Each row is a point. To make a cloud, some directions were put in groups of two or more. Within a group, all points are equally far from the middle, so they leave a hole (a ring in 2 directions, a hollow ball in 3). The other directions are filled evenly. Then the cloud was stretched, turned, moved and blurred a little. Count the holes, and give their numbers of directions, smallest first.

Cloud (19 x 3):
0: -18 -16  73
1:  58  11  25
2:  53  33  31
3: -28  33  -9
4: -21  36  56
5:  22 -46 -20
6:  12   3  71
7: -31   5 -40
8:   6  31 -12
9:  16  64 -40
10:  17  20 -74
11:  -7  40  12
12: -60  34   0
13:   8  37 -88
14:  69  20  43
15: -41 -14 -27
16: -11 -20  16
17:  33  -7 -54
18:  43  18   7
Holes: 0

Cloud (28 x 4):
0: -38  -4 -67 -13
1: -37 -32  -5 -31
2: -63  46  12  20
3:  15 -24  28 -44
4:  36  40   7  32
5:  57  12  -9  14
6: -40   6 -21  70
7: -73  19   7  20
8: -11 -21  50   9
9:  49  19  13  23
10: -28  42 -76 -19
11:   4  72 -61 -13
12:  54  22  27   1
13:  20 -41  12 -29
14:  36  66 -12  10
15:  -1  22 -10  66
16:   0  62 -18 -73
17:  12   8 -19  62
18:  12  12 -75   7
19:  39  31 -17  35
20: -29  10  16  63
21: -65   9 -43 -20
22:  37  73   9 -39
23: -53  -8  -3  60
24:  31 -43   0  16
25:  62  14 -24 -16
26: -37  13  11  63
27:  59  32  11 -44
Holes: 1 (4)

Cloud (30 x 4):
0: -46  19   6  32
1:   7  26 -47   8
2: -17  79  10 -12
3: -28  12  65 -25
4: -31 -44  24 -10
5: -47  42   8 -24
6: -35  49  47 -55
7:  16  12 -26 -26
8: -38  50  29 -33
9:  22  15  -1  -6
10:  30  -7  58  -8
11:  12 -21  25  -3
12: -42  -4   4  -5
13:  60  69 -71  -2
14: -85 -25  12 -40
15:  46  47 -58  14
16: -28 -20  -2  16
17: -26  54 -65 -39
18: -61 -33 -20 -38
19:  17  46  39 -67
20: -34 -22  24  21
21:  49  31  63 -29
22: -31  19 -38  31
23:  47  36  -2  -2
24: -61 -21  34  10
25:   6  21 -59  48
26:  54  54 -75  -3
27: -62  28  48 -45
28:  16  49  -6 -30
29:  -6 -28 -10  25
Holes: 0

Cloud (50 x 6):
0:  50 -25  25  33 -31 -15
1:  15  17  27  20  46  56
2:   9  -2 -52 -58  -1 -17
3: -77  -5   4 -18 -23  38
4:  23  -8 -86  -9  12 -11
5:  23 -22   7  39  -8 -42
6: -75 -20 -26  41  37  19
7: -60 -12  -1  49  15  55
8:  44  -1  45  19  10  55
9: -75 -33 -37  32  47  30
10: -20   8  -6 -70  21  26
11:  10 -35 -71  -3 -13  50
12: -12 -41 -23  -2 -63  56
13:   6 -51  38  49 -35  42
14:  -6 -43  14 -42 -24 -35
15:  27 -77  35 -14 -30  40
16:  -9 -69 -67  51 -10   4
17: -40 -75 -24  37  40  56
18:  47  27  -4   9 -31 -16
19:  13  -8  61   9  30  45
20:  34 -26 -23 -52 -11 -28
21: -26 -63 -76  28  -6 -25
22: -12 -22  14  23 -25 -39
23:  56 -51 -12 -34 -21  -7
24:  37 -41  25  46 -37  -7
25: -68 -24   1  40  33  11
26:  65 -15  30  25 -27   8
27: -44 -54 -16 -16 -22  75
28: -10 -31 -41 -21 -11  76
29: -71 -35 -37 -38 -26  -4
30: -33  27 -36  25 -46 -12
31: -56   6 -20  26 -35 -14
32:  51 -22 -36 -36 -26  11
33: -27 -50 -23 -14 -64 -22
34:  65 -13  14 -17 -41  15
35: -65  18 -23  27 -20  -4
36: -49   6 -70  41   9 -17
37: -46  23   5  21  -2  67
38: -74 -10 -21 -42 -14  40
39:  14 -47  65   9 -13  49
40:  42 -12  23  38  43  51
41:  12 -43 -34  16  39 -46
42:   5  -5 -34  19  62  68
43: -10  34  19 -40   6   7
44:   3 -67  17  11 -63  36
45:  -9  15  -4  42 -16  75
46: -26 -13 -41  60 -33 -22
47: -67 -62 -45 -27   9 -14
48:  -4 -33 -35  78 -32  13
49: -13 -60 -49  -6 -66   6
Holes: 3 (2, 2, 2)

Cloud (85 x 8):
0:   44  -10  -32  -23  -59  -86   49   33
1:   -8  -46  -11   -8  -93   28   -4   -2
2:   -2    4   42   16  -68  -19   41  -29
3:  -18   50  -16   19   10  -69  -27  -20
4:  -45  -36  -14   -7   27  -79  -39    5
5:   67   22  -23  -41   15  -47   -1  -59
6:   24  -36   12   53   18  -44   24  -22
7:   34   -6   58   35    1  -32    7   45
8:   25   34   32   40  -13   44  -42  -43
9:   38  -31   31  -63   18  -31   31   18
10:  -25  -29   18  -23  -30   -9  -46    8
11:  -20    7   -7   50    2   39  -26  -50
12:  -39   46   -9   -8  -44    5   16  -53
13:  -39  -54  -22   -3   17  -52  -24   37
14:   29  -16  -44   46    3   13   24   26
15:  -42  -31  -36   -4    6   73  -30  -18
16:  -41   19   24   18  -17  -93    1    7
17:  -15  -19  -52  -16   -1   87    9  -23
18:   45  -16   18   36  -94   19  -28   14
19:  -50   34    5   15  -59  -30   30  -36
20:   39   -9   16   42  -84   55  -61   27
21:  -25  -12   39    5  -84   34   18    7
22:   50  -25  -27   -2  -34   76  -36   45
23:  -41   19  -12   43   31  -56   -5    8
24:   -8  -58   -4  -11  -31   19   79    6
25:  -18   47  -17   36  -20  -14   28    9
26:   -1   30   25   45   23  -54   -2   -9
27:   21  -40   25  -37  -40   -8   20  -32
28:   18   15   40   44  -91   58   25   24
29:   61    1  -19   19  -48  -88   48    8
30:   65   11   14   -5  -23  -25   44  -50
31:  -10   40   15   27   14  -45   38  -11
32:    0   28   36    5 -100  -66  -31   10
33:   10  -30  -62   42  -89   11  -41  -16
34:    8   46   21   39  -13  -66  -54  -10
35:   34  -60  -18  -12   -1  -38   55  -39
36:   23   26  -79    4  -14  -45   -4    3
37:  -17   -5   14   20 -108  -12   17   27
38:   -2  -56   27  -13  -43    5   11  -41
39:   13  -17  -21  -26  -59   21   62   30
40:  -14  -53   -2   -3  -56    9  -19   11
41:  -71   15  -14   56  -25   31  -13   36
42:   14   11  -14  -63  -24   25   19   34
43:  -29   61  -20  -22  -62  -22  -39    4
44:  -42   35  -39   39  -13  -16   34  -26
45:  -10   41   13  -39  -31    1    0   60
46:   32  -20    0  -43  -11  -20   58   58
47:  -25  -29  -24   60   -7   30  -31   30
48:   18   37  -30   50 -110    4   37  -33
49:   18  -17   35   24  -34  -68  -39   43
50:   31   20   35  -21  -24  -28   48   73
51:   25  -43  -16   37  -45   57  -22   64
52:   22   11  -29   56   -3    6   38   25
53:  -40  -74  -17   -9  -14   25   19   36
54:   42  -33  -13  -33  -52   11   17   -1
55:  -32   -6   -5  -57   48  -82  -14  -35
56:   61    0   55  -10  -94  -50  -36  -53
57:   26  -14   38   53  -28   -3    0  -20
58:   82   -9  -27  -42  -32  -69    4   17
59:  -50  -35  -34   42   16  -61  -36  -18
60:   24   42   35    9  -94  -56  -16   58
61:   -6  -11   17   -8  -19   12   93  -21
62:   36  -43    5   42   -9   -8   24  -13
63:   -6    0  -42  -38   30   30   17  -17
64:   76  -12   54   -7  -47  -30  -26  -15
65:  -35   30   35    5  -50   46   39  -16
66:  -11   21   -8   60  -11  -73  -35   30
67:  -26  -14   22   22  -27  -67  -61   -3
68:    7    5    4   68  -20  -37  -15   87
69:  -36   37   -2    9  -47   -1   47  -20
70:  -29   22  -63    2  -19   12    0  -55
71:   25    4   -1    2   30  -23   96  -11
72:   18   22  -33   27  -39   54  -75   23
73:  -15   53  -33  -14  -45   21   12  -30
74:   69    0    0   12  -36   78   -4  -10
75:  -33  -24   25  -21   49   -3  -48   38
76:   27   16  -22  -20  -92  -77   39   11
77:   14   61   54   19  -54  -39  -27    4
78:   10   31   45   48  -89  -26  -23  -23
79:    9    8   39   49   20   31  -15  -34
80:   20   14   28  -49  -51  -26   16   11
81:  -24   23   -5  -50    1   59  -21  -42
82:   37  -34  -16  -31   18  -34   78  -39
83:   39  -45  -17   34    4   14   15   29
84:   22    1   59   16   10  -27   58   23
Holes: 1 (4)

Cloud (108 x 9):
0:  23   2  56 -19  71 -21 -26  -9  57
1: -40  17 -38  19 -22 -19  39 -39 -14
2: -70  36  14  21 -19  15  29 -31  49
3:  10  55  23   6  25  45  30 -20  36
4:  41  -5 -78   5  27  23  58 -13 -10
5:   3 -41 -31  14 -36  13   9  70  38
6:  12 -35  -2 -81 -15  26  72 -13 -21
7: -34 -35  19  13 -58 -27 -11   2 -49
8:  42  13   4  -7  -7 -69  29 -13 -38
9:  -5  39 -19  62  38 -28   6  21  -3
10: -11 -38  70   7  52 -26  -8 -67 -35
11:  59   0   7  25  46  61 -35  50  -6
12:  10   7 -19 -39  48  48  69  58  25
13:  -6   5  14 -10 -19 -38 -19 -13 -89
14: -23 -42  -7  -4  26 -42 -18 -89 -23
15:  26 -29   1 -71 -15  24  62 -22 -19
16: -59  15  56  -9 -44  17 -58  48   3
17:  21 -12  19   1  44  70  49   0  19
18: -27 -18  42  72  15   1  17 -32 -26
19: -61   6  25  39 -37  11  10  40   1
20: -21  20  29  25 -98  -4  10 -17 -39
21:   0   0  51  -8 -10 -29 -37 -62   6
22:  46   7 -92 -11  56  11  36  24 -14
23:  15  -6  39  56  43  -7  64  20 -23
24:  64 -63  18  19 -57  41 -21  19   0
25:  21  20 -55 -63   3  45 -49  28  31
26: -50  -8  15  44 -30  -3  11  49 -19
27:  10  19  28 -11 -41 -18  32  -2 -66
28:  65   4  10  -2  64  -3 -27  64 -28
29:  58 -73 -25 -17  -7   1   4 -17 -42
30: -37  23 -62 -49  -9  20 -20 -43 -33
31:  56 -13 -68  22  28   4  51  18  42
32: -30  13  21  92   2  40 -60 -12   1
33:  31  20  18  15   1 -41 -27 -55   6
34:  17 -39 -13  14 -34  75  25   4 -22
35: -49 -78  26 -10 -19 -34  23  -9  18
36: -25 -18  54 -12 -33 -56  34 -52  23
37: -11  -4 -25  28  81 -43 -37 -76  17
38: -16  23  -8   4  21 -38  24 -55 -56
39:  82 -51  -6 -13 -11 -24  42 -16  -1
40: -56 -21  33  27 -24  30 -40 -28 -44
41: -27 -36 -27 -36 -39  42 -13  30 -82
42:   8 -19   0  62 -17 -34 -49 -97  -8
43:  81 -37   7   7  -6  18 -41  -4  47
44:  48  -6  25  40  -4  20  44  68 -25
45:  -5 -18 -17   4 -12 -64 -23 -35 -41
46:  57   7  20 -33 -31   9 -25  70 -31
47: -45 -74  27  15 -32  10 -14 -32  -7
48:  39 -54 -13  23  53  57 -42  31  -5
49:  -4 -40  -6  -2  -9  61  70  13  23
50:   7 -14 -29 -26  62  59  54 -50  26
51: -61  -2  32  33  21  -6  44  10   2
52:  35   3  49  24  -2 -13 -57 -86  26
53:  -3 -54 -27  -4 -39 -44  -5   7  28
54: -33  -8  56 -27 -59 -49  28 -11  12
55:  -5 -42 -32  68  -2  10 -19 -95 -35
56: -65 -63  17 -69  14  -3   8   1  -8
57:  32 -23  49   5 -14 -66  43  26   5
58: -31 -44 -18 -31  72  30  17  36  20
59:  36 -41  42  12  44  63 -21   6  80
60:  48 -45  23 -19 -37   6  47  58  18
61:  44   4  10  34  32  69  18 -58  87
62:  31   6  20  20  52  79  11 -14  53
63:  41   1  15   9   4  75  17 -49  -8
64: -21 -11  37  -2 -50 -49  22 -34 -16
65: -41 -21  35  -6 -37 -46  31  29 -43
66:  -7  -7 -56  23  42 -31 -25 -34  19
67:  26  69   7   3  -9  39  12 -22  39
68: -17 -44  -6 -17  68  74  31 -24   8
69: -14  -9  45  16  21 -38 -61 -34  57
70:  41  28  13  29   9  50  14  58  13
71: -42  18  41  23  11  26 -52  38 -38
72: -49 -47  32  27 -19 -26   1  29  17
73:  38  -7 -57 -26  99  37  -2 -53  17
74:  49 -20  36  34  29  27  12  32 -53
75: -47  34 -43  21 -21  -5  26  -3  19
76: -27  41 -20 -21  61 -30 -57 -25   2
77:  70 -48  43  13  31 -44  24  -3   6
78:  24 -33  -6  12  21  62 -44   6  82
79:  43  32 -15  22  30 -61   2 -32 -21
80: -51  16  40 -36  83 -21  -7  52 -17
81:  18  90  -2 -18  36  37 -44   5  10
82: -47 -17  58  -3 -79 -11 -46   0  19
83: -18  56 -45 -12  29 -50  21 -15 -44
84:  33 -31 -42 -44  69   6 -19  -4  37
85:  52 -59 -26 -25   0  18  -2 -50 -36
86:  -5  12   5  18  -1 -36 -13 -78 -17
87:  13   0  57  35  82  18   9  14  28
88:  16  23  30  72 -21  30  -4 -16 -48
89:  33 -17 -47  12 -28  50  52 -32  -4
90:  45 -36  27  12 -23  61 -21  47  33
91: -13 -40  48   5  16 -72   3 -36  12
92: -33 -26 -40 -60  56 -29   3 -77   0
93:  42  69 -16 -21  54  55 -24  -1   6
94:   1 -85  16 -42 -14  20  33 -28  16
95:  60 -18 -25  31  93  40  16 -46  56
96: -49 -37  21 -15 -50 -41   0  33   4
97:  46  21  33  47  61  37 -41  12  40
98: -83 -13  16 -54  -9   6   6   1 -60
99:  26 -69 -11 -39 -50  -1  40  -3   2
100:  54  14 -48 -24  52  30   3  88 -20
101: -18 -26 -25  -8  16   4 -41 -17  76
102:  34 -74 -17 -45  25  -8   0 -17  -5
103: -11 -30  -1  14   8 -83  34 -68  -7
104: -48  36 -47 -33  44  26 -68   6  11
105: -50 -49   9  30 -36  33   2 -15 -18
106: -57  12 -38   7  24  21  17 -16   1
107:  17 -82 -23 -46  81 -19 -24 -49  -8
Holes: 2 (2, 3)
